Rows are points. Each table stands for the endless flat space through its points: a line for two points, a plane for three, and so on. The two share one point or none. Which?
(in the rows, 128 means zero)

First (2 x 4):
[[113,103,108,147],
[113,97,104,159]]
Second (3 x 4):
[[114,85,115,134],
[83,97,107,169],
[119,115,117,128]]
They share: no point

First (3 x 6):
[[124,120,125,175,161,160],
[112,144,133,151,149,160],
[120,132,129,133,143,160]]
Second (2 x 6):
[[141,107,117,151,146,170],
[149,97,113,161,138,180]]
They share: no point

First (2 x 8):
[[110,111,124,104,98,95,126,144],
[115,126,114,109,123,95,131,129]]
Second (3 x 8):
[[115,116,113,94,118,83,133,139],
[128,105,102,101,114,93,121,136],
[101,122,125,78,122,65,145,145]]
They share: no point

First (2 x 9):
[[146,143,101,133,103,125,112,86,113],
[145,138,106,142,112,119,116,78,116]]
Second (3 x 9):
[[155,136,123,105,63,102,99,117,134],
[134,172,63,150,114,150,120,72,98],
[145,152,111,115,79,118,111,107,124]]
They share: no point

First (2 x 11):
[[123,138,122,154,126,140,161,120,162,99,141],
[151,138,110,150,90,172,137,100,130,123,133]]
Second (2 x 11):
[[114,154,123,147,123,158,139,109,168,105,145],
[146,122,115,159,111,138,171,121,140,105,133]]
They share: [130,138,119,153,117,148,155,115,154,105,139]

First (2 x 12):
[[134,145,135,118,108,114,149,123,89,150,114,157],
[118,159,145,118,122,118,167,131,75,166,112,171]]
Second (3 x 12):
[[126,157,146,85,80,152,145,98,87,129,124,105],
[147,132,125,130,109,96,136,127,100,147,111,168],
[124,159,148,91,86,136,131,104,93,133,118,123]]
They share: [142,138,130,118,101,112,140,119,96,142,115,150]

First (2 x 18):
[[141,98,154,157,120,127,123,91,135,119,92,99,134,137,115,109,146,104],
[155,96,138,155,124,113,139,107,127,131,104,115,118,149,101,119,160,108]]
Second (2 x 18):
[[137,114,136,135,111,113,129,97,134,132,104,111,141,151,84,121,157,118],
[157,90,160,163,123,137,145,89,126,116,100,111,113,147,120,97,137,98]]
They share: no point

First (3 x 20):
[[115,116,111,114,115,112,141,144,145,169,119,133,103,99,151,154,136,149,78,142],
[132,84,141,104,141,126,183,142,132,149,146,160,129,128,167,164,124,164,105,120],
[141,110,111,104,133,124,147,138,131,149,145,139,111,101,149,144,140,149,104,116]]
Second (3 x 20):
[[139,124,100,109,126,113,138,134,142,148,144,124,106,99,146,142,145,146,102,122],
[134,122,93,106,123,105,136,133,136,143,149,119,110,101,154,134,151,142,107,121],
[128,98,127,104,129,149,140,155,120,181,111,165,98,81,138,154,127,150,73,127]]
They share: [135,117,105,107,126,120,138,139,135,155,137,133,105,95,146,143,142,146,96,123]

First (3 x 24):
[[107,145,96,128,127,93,143,170,167,158,126,156,155,121,128,145,160,167,156,122,126,100,183,162],
[147,175,111,113,127,88,123,170,132,143,106,171,165,131,113,135,140,137,116,122,161,130,143,132],
[139,163,127,109,143,94,123,160,120,149,122,167,151,125,111,149,128,131,130,120,157,120,145,126]]
Second (3 x 24):
[[150,157,143,106,173,72,156,178,151,127,121,131,135,101,151,117,126,110,163,112,121,129,154,162],
[131,134,128,121,136,73,149,174,114,152,149,142,181,143,116,151,173,152,139,108,136,120,131,148],
[129,148,126,115,146,87,139,166,132,150,133,152,153,123,122,147,143,140,147,116,138,114,153,144]]
They share: [123,151,121,115,143,96,131,160,134,155,130,161,147,121,117,153,136,143,146,120,143,108,161,138]

First (3 x 24):
[[118,130,107,135,150,145,179,87,114,124,109,124,102,113,154,151,144,157,129,163,166,98,107,123],
[110,120,79,97,142,151,151,81,144,96,141,108,120,99,146,153,134,141,125,151,150,84,137,141],
[112,128,91,117,142,145,171,77,122,112,121,112,112,107,158,153,144,153,133,157,158,88,123,131]]
Second (3 x 24):
[[136,104,103,105,155,151,189,124,143,103,131,140,79,88,111,148,135,158,156,126,170,108,85,159],
[112,122,115,120,155,151,147,94,140,112,131,131,115,112,126,151,132,131,111,162,158,90,106,117],
[111,116,116,118,158,142,153,95,136,103,129,139,109,104,118,150,132,133,119,157,161,87,99,123]]
They share: no point

First (2 x 24):
[[165,140,135,124,154,166,160,148,128,107,148,166,159,123,162,114,115,128,118,134,120,129,116,141],
[171,142,142,121,160,174,164,152,126,101,141,170,161,124,162,118,121,130,117,132,114,132,115,144]]
Second (3 x 24):
[[160,135,125,116,151,160,147,140,130,121,156,174,157,114,169,119,109,127,119,150,121,127,117,147],
[166,141,145,148,157,156,167,156,120,89,144,144,163,142,143,95,121,121,133,108,131,109,125,113],
[152,135,111,106,139,160,145,132,140,137,166,180,151,102,181,125,97,131,105,164,121,143,109,163]]
They share: [159,138,128,127,148,158,156,144,130,113,155,162,157,122,162,110,109,126,119,136,126,126,117,138]

First (3 x 24):
[[172,139,168,157,173,160,82,138,137,130,144,124,179,118,132,117,156,130,140,95,164,139,123,153],
[180,125,168,159,181,174,90,144,149,122,128,114,169,132,140,103,142,140,142,81,160,153,117,165],
[163,136,141,160,158,163,109,162,179,106,96,127,137,148,135,105,132,157,122,80,152,181,123,162]]
Second (2 x 24):
[[147,163,155,148,145,147,95,149,165,121,115,146,152,120,128,124,152,139,131,92,158,164,132,147],
[149,173,173,138,151,157,101,133,179,131,103,156,148,112,140,124,140,139,149,84,166,168,144,145]]
They share: no point

First (3 x 24):
[[142,150,134,156,161,135,118,111,168,152,133,137,151,135,112,112,161,146,142,120,111,108,168,157],
[184,116,154,148,173,171,98,75,134,142,123,105,185,161,102,120,121,122,150,144,145,60,188,155],
[182,110,169,131,161,165,83,86,133,147,103,112,176,150,92,107,121,116,152,130,141,68,173,132]]
Second (3 x 24):
[[167,145,148,142,159,141,93,103,151,162,100,122,156,137,94,109,147,143,151,124,118,91,166,138],
[170,147,150,149,166,140,90,112,161,172,106,125,154,144,104,111,135,131,149,135,125,88,161,130],
[131,116,164,138,160,143,119,105,161,147,133,156,160,123,119,110,151,127,120,112,104,117,151,129]]
They share: no point

First (4 x 24):
[[139,150,103,157,152,149,165,121,139,173,116,154,96,166,92,154,138,140,96,118,131,153,165,129],
[121,165,86,171,83,184,116,157,122,112,129,127,154,149,122,146,142,110,116,158,137,148,156,94],
[137,139,128,127,189,118,178,113,152,198,127,165,58,151,74,178,130,182,104,102,145,146,146,148],
[117,177,92,160,128,162,161,157,109,184,135,178,112,154,101,149,123,125,119,128,124,176,153,130]]
Second (2 x 24):
[[129,177,104,140,132,144,126,134,142,167,150,174,127,153,119,150,121,149,105,125,113,166,137,96],
[111,129,86,158,120,162,156,146,112,149,114,138,103,135,95,168,133,137,111,149,149,154,161,132]]
They share: no point

First (3 x 24):
[[166,127,108,127,92,121,152,114,140,169,147,94,155,122,116,143,148,126,131,84,97,104,174,148],
[187,142,123,121,65,133,128,99,164,178,147,88,164,146,116,131,145,138,149,96,115,101,177,166],
[194,134,115,126,59,125,124,97,157,183,154,86,169,139,119,135,138,143,140,90,110,96,185,162]]
Second (3 x 24):
[[171,170,124,124,118,130,138,121,176,169,122,70,150,142,94,148,158,92,162,93,139,91,167,176],
[147,118,138,142,68,120,134,101,168,147,172,102,154,150,158,134,176,120,164,139,107,143,135,180],
[171,172,123,115,119,138,146,122,171,171,115,75,148,141,86,143,155,99,158,85,134,89,171,168]]
They share: [159,148,129,115,95,141,152,113,162,162,133,96,148,144,110,131,161,120,155,100,113,113,159,162]

First (2 x 24):
[[140,114,125,133,148,129,133,90,137,145,105,130,150,146,148,126,101,151,127,98,162,151,112,163],
[131,116,130,127,155,129,127,83,138,138,110,124,141,150,149,129,108,145,120,102,166,150,109,165]]
Second (2 x 24):
[[176,118,126,127,129,117,127,106,142,164,121,112,138,145,162,120,100,169,110,94,179,155,124,149],
[131,108,116,147,149,137,147,91,132,144,86,152,173,140,137,125,90,149,150,94,144,150,109,169]]
They share: [149,112,120,139,141,129,139,97,136,152,100,136,159,142,147,123,94,157,134,94,158,152,115,161]

First (3 x 24):
[[99,125,125,126,86,180,157,132,156,97,125,61,141,142,101,136,115,175,123,141,137,149,74,100],
[139,90,95,131,126,140,122,107,126,132,85,76,166,137,141,121,70,160,78,106,102,159,109,105],
[139,118,123,139,154,144,146,131,106,120,109,112,134,133,133,121,82,140,82,86,86,155,125,137]]
Second (3 x 24):
[[147,105,134,148,108,164,135,117,119,100,121,127,126,115,136,119,96,183,72,101,94,165,111,113],
[131,109,132,125,129,165,128,115,99,87,123,109,144,138,125,127,91,151,89,97,76,166,131,99],
[113,131,126,126,142,158,157,139,119,108,119,85,138,147,112,131,96,135,110,105,102,149,111,127]]
They share: [123,125,128,135,131,159,154,135,123,109,119,97,132,136,119,127,97,151,99,105,104,152,107,127]

First (3 x 24):
[[129,120,117,102,104,123,115,144,116,120,173,139,119,95,156,145,134,90,141,143,149,126,89,141],
[87,135,129,78,92,129,148,153,122,87,164,109,125,125,171,127,95,87,123,125,113,108,131,123],
[131,121,123,100,92,135,118,157,130,121,188,143,111,93,163,137,131,85,135,137,149,128,91,137]]
Second (4 x 24):
[[120,124,107,93,125,99,137,132,99,98,166,120,113,106,146,128,118,102,154,115,124,97,93,140],
[127,122,93,88,128,100,151,133,105,108,159,113,118,117,151,130,115,109,155,111,122,85,90,134],
[124,154,122,92,136,91,128,131,116,96,157,110,134,95,131,136,140,94,112,150,150,122,111,157],
[114,142,134,98,126,95,112,131,104,88,167,122,122,87,133,134,134,88,128,144,144,130,109,155]]
They share: no point

First (2 x 24):
[[142,109,147,147,120,104,92,111,120,156,119,101,105,141,130,101,95,122,111,105,126,149,140,109],
[142,141,139,143,124,120,120,143,132,176,147,85,81,113,158,105,99,106,127,85,114,177,160,133]]
Second (3 x 24):
[[144,115,132,150,113,113,95,123,116,161,121,110,98,127,139,96,99,127,114,93,114,153,141,128],
[142,111,125,153,105,120,96,125,107,156,120,117,95,125,145,95,105,130,111,90,112,144,144,135],
[149,83,115,174,121,118,70,118,104,160,107,136,80,96,172,73,117,112,87,69,101,111,168,136]]
They share: no point

First (5 x 24):
[[141,131,109,79,130,84,155,154,132,129,70,112,81,105,174,122,136,178,167,156,154,163,153,89],
[170,158,151,113,143,107,162,134,118,163,114,89,125,113,115,107,100,95,108,150,141,145,166,141],
[135,145,96,65,135,102,135,129,161,99,84,142,57,137,150,87,135,174,186,147,156,146,152,104],
[140,153,128,85,138,92,152,123,125,112,88,128,92,117,136,85,113,150,164,162,148,132,146,111],
[153,152,148,103,145,87,167,145,105,150,88,97,120,93,141,116,103,127,131,162,139,148,153,113]]
Second (4 x 24):
[[145,130,123,80,123,83,164,149,121,131,91,110,113,113,129,91,124,134,138,175,143,160,143,94],
[181,134,142,105,152,105,150,122,126,124,147,106,128,71,132,110,132,112,166,151,176,140,177,108],
[150,157,147,101,142,92,155,113,117,148,102,104,103,112,146,105,117,124,123,150,160,133,159,131],
[143,157,140,95,135,89,157,123,116,150,89,108,98,122,148,98,118,133,117,158,152,140,150,126]]
They share: no point

First (5 x 24):
[[148,139,105,150,171,157,63,102,94,154,162,180,134,88,123,156,162,165,117,95,166,120,159,130],
[150,91,95,194,147,167,132,142,105,191,146,112,134,122,82,83,137,160,100,132,130,109,170,151],
[186,141,126,175,172,141,70,136,130,151,133,174,167,81,103,118,121,133,114,87,154,87,139,147],
[172,125,120,179,144,135,95,136,137,168,145,158,175,87,98,109,140,136,121,120,142,96,166,144],
[144,103,106,168,158,157,114,144,111,159,129,145,144,109,98,114,147,145,117,112,136,119,153,150]]
Second (5 x 24):
[[143,127,87,140,197,147,104,190,149,173,155,106,150,97,137,87,150,214,149,137,179,91,165,130],
[148,59,106,130,177,109,68,161,146,147,102,158,96,102,114,87,179,164,125,112,108,105,148,197],
[149,65,108,131,169,115,72,156,138,140,108,157,104,108,108,95,174,156,121,120,107,109,154,195],
[166,69,85,131,191,125,56,157,155,146,101,143,98,93,125,83,181,172,139,117,116,103,157,196],
[133,114,115,148,149,147,123,162,111,145,152,134,159,125,100,119,141,156,116,143,145,116,169,141]]
They share: no point

First (3 x 24):
[[151,187,139,135,168,165,119,114,132,175,118,102,96,173,149,112,139,132,139,89,125,110,104,133],
[124,166,155,149,161,133,123,115,111,166,124,110,101,146,148,110,127,123,161,114,108,94,110,114],
[131,127,123,143,132,165,151,94,120,131,110,134,108,137,153,72,139,168,163,117,145,126,96,65]]
Second (3 x 24):
[[120,139,136,113,178,183,112,127,110,158,96,142,88,113,127,119,154,145,166,130,112,116,58,99],
[147,165,121,162,145,135,141,88,125,175,103,95,84,140,150,97,120,162,143,116,111,95,114,88],
[134,153,132,141,158,155,128,107,116,164,104,116,90,131,143,105,136,151,154,120,116,104,90,95]]
They share: no point

First (3 x 24):
[[102,143,172,152,112,166,100,107,68,174,142,147,142,103,182,158,99,107,101,87,111,139,146,126],
[107,152,165,144,112,150,101,111,79,165,140,152,147,99,167,159,112,99,102,97,119,139,146,129],
[96,133,150,144,128,162,122,115,78,176,174,133,160,111,176,148,101,127,131,87,127,123,118,152]]
Second (2 x 24):
[[107,164,141,150,128,148,109,129,83,165,138,164,157,113,153,159,140,89,112,121,121,141,148,143],
[112,144,156,105,108,108,119,104,113,145,178,129,167,78,143,149,105,119,127,86,156,116,108,148]]
They share: [109,156,147,132,120,132,113,119,95,157,154,150,161,99,149,155,126,101,118,107,135,131,132,145]

First (3 x 24):
[[99,101,145,156,107,113,90,130,105,175,80,91,78,115,120,148,123,175,143,132,130,124,100,143],
[107,106,148,163,111,112,92,129,98,173,83,98,72,122,122,154,122,170,143,140,127,123,103,145],
[89,93,133,140,104,114,91,140,122,173,82,82,96,106,119,131,131,178,136,109,134,120,95,142]]
Second (4 x 24):
[[117,113,150,148,156,143,88,126,95,168,147,110,108,147,151,147,141,128,87,126,153,107,108,152],
[93,71,108,172,129,98,130,156,128,171,90,143,93,105,139,87,117,179,156,57,126,131,135,188],
[119,112,137,154,147,128,102,134,95,156,126,112,105,146,144,140,137,139,101,116,137,111,102,147],
[114,113,109,155,107,103,117,170,113,150,92,109,89,127,128,131,145,162,123,102,113,108,107,153]]
They share: no point

First (3 x 24):
[[126,106,122,101,117,94,108,123,126,136,138,85,124,158,128,95,73,70,104,121,94,96,145,153],
[124,104,134,119,127,96,110,121,120,122,130,103,128,142,142,85,85,88,98,119,94,98,135,141],
[124,110,158,138,138,107,113,116,106,97,121,137,126,126,172,78,111,120,91,112,102,108,127,117]]
Second (4 x 24):
[[156,122,130,119,115,116,102,133,128,104,132,121,102,160,148,115,95,82,88,101,120,100,139,101],
[108,121,154,100,102,123,105,111,115,120,123,101,124,155,173,90,91,100,108,119,111,119,149,146],
[94,95,162,118,120,101,135,91,123,150,149,105,110,163,187,94,109,96,78,113,127,113,135,168],
[115,118,151,105,108,118,109,112,117,121,129,106,118,157,170,95,95,97,101,115,114,115,146,141]]
They share: [130,122,146,103,119,112,110,117,110,114,136,117,112,158,160,101,101,98,102,111,110,112,149,129]

First (2 x 24):
[[147,156,171,140,93,124,107,84,131,159,101,148,118,152,183,133,109,178,135,175,99,103,117,158],
[152,136,141,140,113,144,92,129,151,149,121,163,153,167,143,178,139,143,125,140,94,118,152,148]]
Second (2 x 24):
[[162,162,150,164,87,157,107,96,152,132,104,157,163,152,135,172,106,169,120,130,111,88,162,140],
[154,150,152,148,99,143,101,106,146,146,110,157,147,158,151,164,120,161,126,146,101,104,146,148]]
They share: [150,144,153,140,105,136,98,111,143,153,113,157,139,161,159,160,127,157,129,154,96,112,138,152]

First (2 x 24):
[[144,164,141,165,148,142,132,121,141,149,157,119,121,133,121,147,122,158,142,143,92,97,131,121],
[120,143,117,141,124,121,123,139,159,161,148,110,145,145,124,171,104,164,154,149,113,112,107,121]]
Second (2 x 24):
[[115,148,154,145,164,135,102,121,129,138,151,131,111,161,113,149,122,163,140,139,114,114,120,94],
[129,154,140,153,148,135,120,125,141,148,153,121,123,145,119,153,118,161,144,143,104,106,122,112]]
They share: [136,157,133,157,140,135,129,127,147,153,154,116,129,137,122,155,116,160,146,145,99,102,123,121]

First (3 x 24):
[[142,128,167,142,112,128,146,147,119,84,155,125,129,74,170,75,172,104,188,157,161,113,166,139],
[166,116,195,134,140,128,170,135,143,72,155,125,101,82,178,71,200,124,168,133,181,105,178,123],
[125,159,158,136,128,143,134,168,137,110,120,90,88,125,136,112,153,94,138,129,151,117,145,127]]
Second (4 x 24):
[[153,128,147,124,94,152,121,154,117,102,106,125,115,126,152,128,176,84,147,120,156,133,161,137],
[83,139,209,118,121,126,164,192,160,83,170,120,114,82,132,76,109,109,158,139,133,117,119,120],
[130,136,161,123,129,123,142,151,137,116,133,129,125,114,145,109,160,84,185,111,135,142,153,113],
[173,145,113,148,97,156,104,138,94,113,92,102,108,130,162,130,199,79,152,139,169,123,179,150]]
They share: [127,149,156,140,116,137,134,162,125,102,134,104,110,103,148,98,155,94,162,145,151,117,151,135]

First (2 x 24):
[[166,145,116,138,152,148,154,151,162,179,124,109,146,144,113,161,159,108,154,121,166,156,115,179],
[146,161,92,122,128,152,126,143,158,143,128,109,154,152,129,153,131,96,162,149,158,160,139,151]]
Second (3 x 24):
[[144,138,84,147,146,180,123,152,158,144,106,115,145,170,120,161,125,119,174,151,166,137,146,153],
[166,145,101,117,134,157,148,148,165,137,136,127,167,147,110,182,126,114,175,124,178,156,145,170],
[170,150,106,109,130,148,153,146,166,138,144,127,171,140,110,183,129,109,172,119,178,163,142,173]]
They share: [151,157,98,126,134,151,133,145,159,152,127,109,152,150,125,155,138,99,160,142,160,159,133,158]

First (4 x 24):
[[105,110,122,119,121,81,120,138,85,127,97,81,136,174,71,102,102,177,126,150,88,134,147,128],
[127,129,154,151,146,97,139,116,131,126,114,96,149,147,89,88,112,167,128,138,107,133,151,127],
[147,128,122,99,114,137,101,79,108,149,105,114,132,138,120,109,122,138,108,169,89,99,127,69],
[117,121,142,167,141,77,138,133,126,122,112,79,159,165,70,95,96,176,122,125,106,136,167,158]]
Second (4 x 24):
[[134,97,102,129,123,128,130,108,142,136,122,114,122,124,81,98,106,160,90,164,119,109,143,130],
[143,131,155,116,107,128,88,96,119,166,126,104,123,175,110,117,106,158,93,163,84,130,139,137],
[140,145,180,126,114,113,85,81,88,148,107,90,167,190,117,113,124,145,132,134,62,136,149,97],
[132,114,133,133,124,117,118,92,111,126,108,102,159,147,93,99,120,148,123,139,93,118,149,98]]
They share: no point

First (4 x 24):
[[119,85,133,134,115,128,155,88,130,141,116,91,100,111,129,144,160,167,115,93,197,157,139,145],
[115,102,138,142,103,131,137,64,134,152,133,74,124,130,136,181,160,161,107,91,182,152,160,151],
[115,99,114,118,118,134,164,112,113,137,109,110,109,103,121,133,142,152,125,100,179,137,130,148],
[104,110,102,118,104,139,155,120,110,149,118,115,129,108,128,151,133,146,121,96,168,120,146,161]]
Second (5 x 24):
[[140,103,91,124,108,95,149,99,115,141,155,92,151,97,146,156,134,113,135,111,198,170,110,183],
[118,102,90,136,97,133,158,94,124,145,109,102,128,139,123,163,133,149,142,93,157,136,156,152],
[123,92,84,148,99,146,165,104,131,142,100,114,110,136,123,154,141,141,144,82,145,133,157,153],
[103,154,124,107,126,146,161,71,109,150,126,96,157,127,107,174,124,137,94,112,158,105,153,142],
[121,89,79,144,84,126,156,97,130,146,102,100,123,150,126,165,134,159,159,90,158,145,161,152]]
They share: no point

First (5 x 24):
[[104,98,121,155,85,96,130,155,112,168,135,107,141,123,111,112,141,149,109,93,130,112,144,166],
[93,117,114,161,93,102,139,166,102,157,138,100,137,135,113,117,148,130,129,98,150,101,140,173],
[151,121,103,95,92,133,97,120,164,182,113,100,143,169,139,134,157,129,101,106,93,134,128,107],
[132,98,120,121,114,100,121,147,124,141,96,142,171,155,109,80,174,101,86,99,94,116,144,127],
[131,96,134,165,97,136,154,168,99,163,127,103,115,135,148,113,131,109,119,80,152,116,151,156]]
Second (6 x 24):
[[120,93,150,123,87,131,159,130,128,157,121,99,119,125,153,99,112,105,142,75,140,134,147,125],
[133,99,105,172,121,121,149,166,123,151,114,113,143,135,110,84,183,106,124,82,128,101,157,133],
[100,101,122,135,103,139,143,118,136,153,121,115,123,137,177,119,132,81,146,55,112,98,135,125],
[151,111,147,124,82,128,180,156,133,138,127,99,140,152,150,107,113,112,97,120,120,160,169,125],
[124,159,96,118,109,126,130,158,128,137,119,103,143,220,163,172,139,130,46,152,76,123,148,168],
[137,127,111,139,98,114,128,174,111,156,123,106,148,171,118,125,157,128,84,127,126,124,145,158]]
They share: [124,111,118,141,100,121,133,155,117,159,121,108,137,149,130,113,151,113,115,95,131,114,141,145]

First (4 x 24):
[[161,160,133,149,100,171,95,126,148,158,139,90,148,157,179,104,82,162,131,148,98,154,95,108],
[181,151,138,164,81,187,90,150,155,161,139,88,170,154,200,99,81,172,143,157,114,162,96,105],
[149,189,138,126,103,127,72,110,119,135,163,88,106,146,134,91,79,134,103,149,92,136,84,121],
[181,113,160,178,109,175,120,126,161,179,121,96,144,144,176,97,125,164,139,127,112,174,150,91]]
Second (4 x 24):
[[151,140,146,155,117,139,111,126,139,186,114,94,139,160,170,83,93,167,123,145,82,163,128,95],
[157,127,144,177,141,139,109,113,159,162,127,111,131,143,150,94,89,141,127,149,77,171,116,92],
[151,125,136,180,152,149,96,96,169,146,149,129,124,140,130,113,93,137,138,150,77,178,113,85],
[150,152,148,137,99,147,107,125,127,190,119,84,135,166,173,85,105,178,121,135,94,155,136,100]]
They share: [161,144,150,153,115,151,105,110,143,162,136,94,121,146,152,97,109,149,121,131,98,157,126,103]
